Rows are points. To make a cloud, some directions were put in groups of two or more. Within a group, all points are equally far from the middle, so they leave a hole (a ring in 2 directions, a hollow ball in 3). The other directions are filled evenly. Then the cloud was stretched, turned, moved and blurred a little. Count the holes, and give their numbers of directions, smallest first.

Cloud (21 x 3):
[[ 0.62  0.19 -1.77]
 [-0.86  0.86 -1.07]
 [ 0.18  2.08  1.50]
 [ 2.33 -0.14  1.31]
 [ 0.53 -3.19  0.03]
 [ 2.05 -0.64 -1.06]
 [-1.32 -1.79  1.82]
 [-1.29  0.55  1.37]
 [-0.32 -0.72  2.86]
 [-1.37  1.26 -0.35]
 [-0.62 -0.18 -0.80]
 [ 1.73 -0.65 -1.22]
 [ 0.15 -3.15  0.15]
 [ 2.40 -1.56  1.89]
 [ 2.71 -1.12  0.43]
 [-0.56 -0.71  2.77]
 [ 2.63  0.60 -0.50]
 [-1.04 -1.11  2.55]
 [ 2.38  0.28  0.89]
 [ 0.99 -3.15 -0.10]
 [ 2.62 -0.95  0.22]]
Holes: 1 (2)

Cloud (32 x 4):
[[ 0.96 -2.48  0.99 -0.59]
 [ 0.17  0.56 -0.60 -2.30]
 [-1.10  2.68 -0.09 -1.12]
 [-2.08  1.77 -0.35 -0.71]
 [-1.33  2.31 -0.17 -1.52]
 [ 1.49  0.99  0.32  1.21]
 [-0.95 -0.61 -3.61 -0.17]
 [ 1.56 -1.07 -0.96 -0.90]
 [-2.18 -0.16 -0.29 -0.71]
 [-1.23 -2.32 -1.30  0.19]
 [ 0.12  2.12 -2.87  1.12]
 [-0.83 -1.73 -3.34  1.27]
 [ 0.62  1.44  2.12 -0.45]
 [ 1.94 -2.02 -0.82  1.46]
 [-1.78 -1.01  1.26  0.05]
 [-1.15  0.00 -0.99  2.74]
 [ 0.10 -0.88  3.16 -0.39]
 [-0.17  2.81  0.25 -0.58]
 [-0.54 -2.77  0.78 -0.03]
 [-1.98 -0.35  1.08  0.30]
 [-0.70 -0.52 -4.21  1.02]
 [-2.09  1.21 -0.22  0.86]
 [-0.63 -0.55  2.13  1.57]
 [ 1.97 -1.51 -0.77  1.74]
 [ 0.40  1.10  2.20 -1.42]
 [ 1.85 -1.55 -0.89 -0.15]
 [ 0.35  0.17 -3.59 -0.53]
 [ 0.30  1.34 -3.69  0.96]
 [-0.13 -1.75  2.68 -0.47]
 [-1.20 -0.79  2.20  0.84]
 [ 0.85  0.71  2.23  0.66]
 [ 0.77 -2.64  1.16 -0.52]]
Holes: 2 (2, 2)

Cloud (51 x 6):
[[-1.23  0.75 -0.71  2.10  0.33 -2.40]
 [ 2.43 -1.80  1.41 -0.55  0.12 -0.46]
 [-1.46  0.15  0.96 -1.70 -1.61 -0.47]
 [-0.79 -0.11  0.03  2.33 -0.96  1.97]
 [-1.31  1.33 -1.65  1.00 -1.87  0.68]
 [ 2.07 -2.41  1.35 -0.02  0.02 -1.87]
 [-0.78  1.75 -0.38  1.26  2.61 -0.44]
 [ 2.70  1.20 -1.29  0.19 -0.08  0.15]
 [-1.94 -0.74 -1.57  0.83  0.77 -3.35]
 [ 1.05 -2.09 -2.84  1.01 -0.37 -1.35]
 [-3.49 -0.27  0.81 -0.74 -0.13 -1.58]
 [ 1.19  0.98 -0.77  1.59  1.46  1.43]
 [-2.72  0.75 -1.65  1.71  0.72 -1.97]
 [ 1.60  1.55 -1.59 -0.79  0.13 -1.53]
 [-1.25 -0.83  0.74 -0.47 -3.43 -1.78]
 [-2.97  0.24 -1.80  1.44  1.44 -1.49]
 [-3.58 -0.25  1.22 -0.50 -1.08 -1.47]
 [ 1.41 -0.54  1.01 -0.21 -3.35 -1.50]
 [-1.27  2.90  0.87  0.36  0.20 -0.41]
 [-0.91 -0.14  2.65  0.02  0.90 -0.27]
 [ 1.81  1.17  0.44  1.65  1.93 -0.20]
 [ 1.12 -1.33 -0.98  0.72  1.61 -3.15]
 [ 2.45 -1.82  0.07 -0.90  0.36 -0.56]
 [ 1.82 -0.81 -1.05 -1.71 -0.22 -0.82]
 [-1.17 -1.80  1.38  0.26 -0.59 -3.18]
 [-0.68  2.86 -0.26  0.04  0.04 -0.42]
 [-2.36  0.69 -2.71 -0.30 -0.57 -1.15]
 [ 0.86  1.82  0.02  0.46 -0.38 -2.93]
 [ 2.36  0.08 -2.28 -0.14 -0.94 -2.29]
 [-1.79 -1.26 -0.14 -0.83 -2.98 -0.51]
 [ 0.18 -0.87 -2.56  2.31 -0.15 -0.09]
 [-0.56 -0.17 -2.66  1.96  0.12  1.24]
 [-1.23  0.14 -1.39  2.81  0.54  0.77]
 [-2.46 -1.13 -0.85 -0.90 -1.52 -3.23]
 [-3.01  1.19 -2.21  0.09  0.15 -1.57]
 [ 0.01 -1.35  0.69 -1.00 -3.19 -2.51]
 [ 2.16 -2.61  1.22  0.26 -0.94 -1.48]
 [ 0.57 -0.08  2.98  0.29 -0.34 -2.67]
 [-0.66 -0.95  1.11 -0.88 -2.82 -3.04]
 [ 0.09  2.36 -1.21 -0.48  0.43 -1.01]
 [ 0.77  0.62 -1.06 -1.78  0.37 -2.67]
 [-2.52  1.30  2.51  0.38 -0.05 -0.17]
 [ 2.16 -1.06 -0.41 -2.08 -1.04 -2.31]
 [ 0.93  0.46 -1.74  1.15  1.65  1.15]
 [ 1.89 -1.42  0.79  0.56 -3.04 -0.53]
 [-1.89  0.37  2.61 -0.28  0.52 -0.70]
 [ 0.99 -0.27  1.07 -2.32 -1.06 -2.47]
 [ 1.43 -0.39  1.25 -0.42 -3.24 -1.81]
 [ 2.94  0.18 -1.26  1.00  1.53 -0.21]
 [ 2.42  0.41 -2.05 -0.41  0.45 -0.26]
 [ 2.00  0.18  1.21  2.07  0.42 -1.08]]
Holes: 3 (2, 2, 2)
